Each row of a before or after table is a point. One or more steps were done to the points. Then noise was added and the rows were shuffled. The steps act on how far a point lies along the listed directions, d1 being the first. Write out the steps. A step turns or swaps two directions, mirrors them in a line or flattens them onto one, adds a multiple of one to another, or multiplies one. Angles are multiples of 10 degrees, from the lower direction toward the higher: turns from -170 to 170, lines from 10 to 170 but not 90. Use the fewest steps. Two steps may share a direction if one is a turn and the other turns, adds or multiplies; they go together, in the order done. Otherwise the lowest direction goes first.

Directions:
(1): [-0.30,  0.51,  0.14]
(2): [0.44, 0.14, 0.40]
(3): [-0.30, -0.30,  0.44]
Before (9 x 3):
array([[ 0.48,  0.63,  0.13],
       [-0.53, -0.05,  0.43],
       [-0.03,  0.41,  0.46],
       [ 0.45,  0.17,  0.71],
       [ 0.06,  0.08,  0.11],
       [ 0.46,  0.00, -0.47],
       [-0.28,  0.37, -0.04],
       [ 0.52,  0.24,  0.16],
       [ 0.14, -0.20,  0.14]])
After (9 x 3):
array([[ 0.36,  0.58, -0.16],
       [-0.44,  0.07,  0.46],
       [-0.08,  0.11,  0.83],
       [-0.23,  0.67,  0.35],
       [ 0.14,  0.44,  0.36],
       [-0.38, -0.60,  0.21],
       [ 0.23, -0.08,  0.17],
       [-0.43,  0.05, -0.13],
       [-0.06,  0.03,  0.16]])
Steps: turn d1 and d2 by -40 degrees; turn d1 and d3 by 40 degrees

Directions:
(1): [ 0.34, -0.12,  0.17,  0.58]
(2): [-0.15, -0.56,  0.38, -0.14]
(3): [-0.17, -0.37, -0.54,  0.18]
Before (11 x 4):
array([[ 0.01, -0.50, -0.31,  0.41],
       [ 0.14, -0.30, -0.05,  0.28],
       [ 0.04,  0.33, -0.15, -0.12],
       [ 0.26,  0.03,  0.38,  0.22],
       [-0.22,  0.08, -0.30, -0.15],
       [-0.09, -0.01,  0.10, -0.05],
       [-0.22,  0.13, -0.17, -0.08],
       [-0.07,  0.01, -0.07,  0.15],
       [ 0.17, -0.10,  0.33,  0.22],
       [ 0.19, -0.21,  0.49,  0.21],
       [ 0.02, -0.49, -0.36,  0.32]])
After (11 x 4):
array([[-0.03,  0.30, -0.37, -0.21],
       [ 0.13,  0.63, -0.34, -0.17],
       [-0.25, -0.07, -0.52, -0.15],
       [-0.29, -0.22, -0.35, -0.24],
       [ 0.20,  0.12,  0.46,  0.18],
       [-0.10,  0.14,  0.17, -0.09],
       [ 0.10, -0.21,  0.79, -0.14],
       [-0.05, -0.02, -0.21,  0.15],
       [ 0.02,  0.67, -0.41, -0.16],
       [ 0.06,  0.06,  0.41,  0.15],
       [-0.32, -0.08, -0.97, -0.06]])
Steps: multiply d1 by -1; multiply d2 by 2.5; turn d2 and d3 by 130 degrees

Directions:
(1): [ 0.67,  0.13,  0.24,  0.12,  0.31, -0.34]
(2): [-0.30,  0.50,  0.30,  0.45,  0.25,  0.20]
Before (9 x 6):
array([[ 0.08, -0.42, -0.26, -0.42, -0.28, -0.13],
       [ 0.86,  0.26,  0.39,  0.27,  0.37, -0.32],
       [ 0.59,  0.47,  0.40,  0.42,  0.49, -0.23],
       [-0.10,  0.27,  0.38,  0.18,  0.21,  0.08],
       [ 0.33, -0.18, -0.01, -0.09, -0.12, -0.12],
       [ 0.15, -0.13, -0.05, -0.03, -0.18,  0.03],
       [ 0.46,  0.08,  0.04,  0.00,  0.00, -0.19],
       [ 0.94, -0.07,  0.39, -0.09,  0.43, -0.51],
       [ 0.11, -0.07, -0.06, -0.23, -0.05, -0.04]])
After (9 x 6):
array([[ 0.25,  0.03,  0.10,  0.14, -0.02,  0.00],
       [-0.34, -0.22, -0.06, -0.29, -0.22,  0.11],
       [ 0.21,  0.14,  0.07, -0.09,  0.09, -0.06],
       [ 0.44, -0.66, -0.34, -0.54, -0.39, -0.18],
       [ 0.39, -0.10,  0.06,  0.01, -0.02, -0.17],
       [ 0.65, -0.66, -0.08, -0.59, -0.10, -0.43],
       [ 0.39, -0.14, -0.14, -0.20, -0.16, -0.18],
       [ 0.39,  0.28,  0.34,  0.25,  0.28, -0.26],
       [ 0.18, -0.68, -0.53, -0.55, -0.40, -0.11]])
Steps: mirror d1 and d2 in the line at 140 degrees

Directions:
(1): [-0.69, -0.30,  0.02,  0.40, -0.18, -0.06,  0.21,  0.43]
(2): [ 0.20, -0.23,  0.75, -0.13,  0.07, -0.52,  0.01,  0.20]
(3): [-0.42,  0.17,  0.02, -0.72, -0.44, -0.14,  0.15, -0.16]
Before (8 x 8):
array([[ 0.45,  0.06,  0.41, -0.08,  0.28, -0.19, -0.16, -0.15],
       [ 0.10,  0.08, -0.13,  0.22,  0.02,  0.21,  0.10, -0.17],
       [-0.03,  0.04, -0.02, -0.10, -0.38,  0.01,  0.28, -0.14],
       [ 0.22,  0.61, -0.70, -0.44, -0.22,  0.52, -0.30, -0.61],
       [-0.39, -0.47,  0.35,  0.94, -0.03, -0.16,  0.18,  0.60],
       [ 0.37,  0.45, -0.35, -0.24,  0.09,  0.10, -0.14, -0.48],
       [ 0.61,  0.39, -0.41, -0.34,  0.17,  0.15, -0.23, -0.43],
       [-0.79,  0.39, -0.38,  0.19, -0.60,  0.03,  0.18,  0.35]])
After (8 x 8):
array([[ 0.07, -0.42,  0.83,  0.29,  0.01, -0.54,  0.07,  0.35],
       [ 0.13, -0.01,  0.05, -0.06, -0.25, -0.04,  0.25, -0.10],
       [ 0.48,  0.57, -0.63, -0.36, -0.07,  0.46, -0.37, -0.64],
       [ 0.52,  0.39,  0.59, -0.29, -0.13, -0.55, -0.13,  0.08],
       [ 0.06,  0.42, -0.62, -0.05,  0.03,  0.22, -0.07, -0.41],
       [ 0.25,  0.11,  0.05,  0.02,  0.03,  0.13,  0.09, -0.27],
       [-0.56,  0.01, -0.30,  0.38, -0.07,  0.26,  0.07,  0.04],
       [ 0.06,  0.38, -0.80,  0.01, -0.03,  0.42, -0.11, -0.31]])
Steps: swap d1 and d2; multiply d3 by 0.4
